Each row is a point. Each copy is the shape, with its points in the same order, turned, moved and blurred by noise. Is it also mirrored, or only turned?
In the rows, zero is written as 128.

Shape (5 x 2)
[[186 139]
 [144 159]
 [ 67  63]
 [180 113]
 [129  75]]
Copy 1 (5 x 2)
[[ 76 134]
 [117 154]
 [195  55]
 [ 80 107]
 [134  70]]
Copy 1 is: mirrored
Copy 2 (5 x 2)
[[205 116]
 [171 150]
 [ 64  99]
 [185  97]
 [122  78]]
Copy 2 is: only turned
Copy 3 (5 x 2)
[[ 64  70]
 [115  64]
 [155 179]
 [ 66  98]
 [100 149]]
Copy 3 is: only turned
Copy 4 (5 x 2)
[[104 167]
 [ 90 133]
 [176  49]
 [131 165]
 [175 119]]
Copy 4 is: only turned

Shape (8 x 3)
[[ 91 108 136]
 [142 196 186]
 [127  65 201]
 [176  57 138]
 [ 87 188  92]
 [103 119 147]
 [179 140 122]
 [101 187 138]]
Copy 1 (8 x 3)
[[101 149 104]
 [166  93  25]
 [155 200  98]
 [175 164 158]
 [ 79  52  83]
 [118 141  90]
 [168  87 124]
 [104  83  51]]
Copy 1 is: only turned
Copy 2 (8 x 3)
[[111  99 171]
 [ 57 183 135]
 [131 152 242]
 [176 153 194]
 [ 75  86  92]
 [105 107 167]
 [138 159 119]
 [ 59 126 114]]
Copy 2 is: only turned
Copy 3 (8 x 3)
[[164 173 105]
 [ 57 136  94]
 [127 234 151]
 [153 182 201]
 [152  91  61]
 [144 169 107]
 [117 115 163]
 [116 121  70]]
Copy 3 is: mirrored

Shape (9 x 4)
[[ 87 115 174  98]
 [139 178 187  35]
 [146 167 155 120]
 [195  92 133 133]
 [ 59 176 125 130]
 [122 144  47 162]
 [146 230 113  84]
 [102  73 181  90]
 [133 133 112 136]]
Copy 1 (9 x 4)
[[100 150 198 174]
 [150 234 208 171]
 [173 165 154 170]
 [112 173  82 193]
 [171 106 197 123]
 [153 105  90  94]
 [216 197 160 108]
 [ 62 159 188 185]
 [141 137 125 147]]
Copy 1 is: mirrored
Copy 2 (9 x 4)
[[162  85 118 168]
 [192 172  70 161]
 [114 148  94 134]
 [122 101 104  54]
 [104 134 163 201]
 [ 71 139 205 104]
 [119 223 117 151]
 [182  58 115 140]
 [104 121 146 113]]
Copy 2 is: only turned
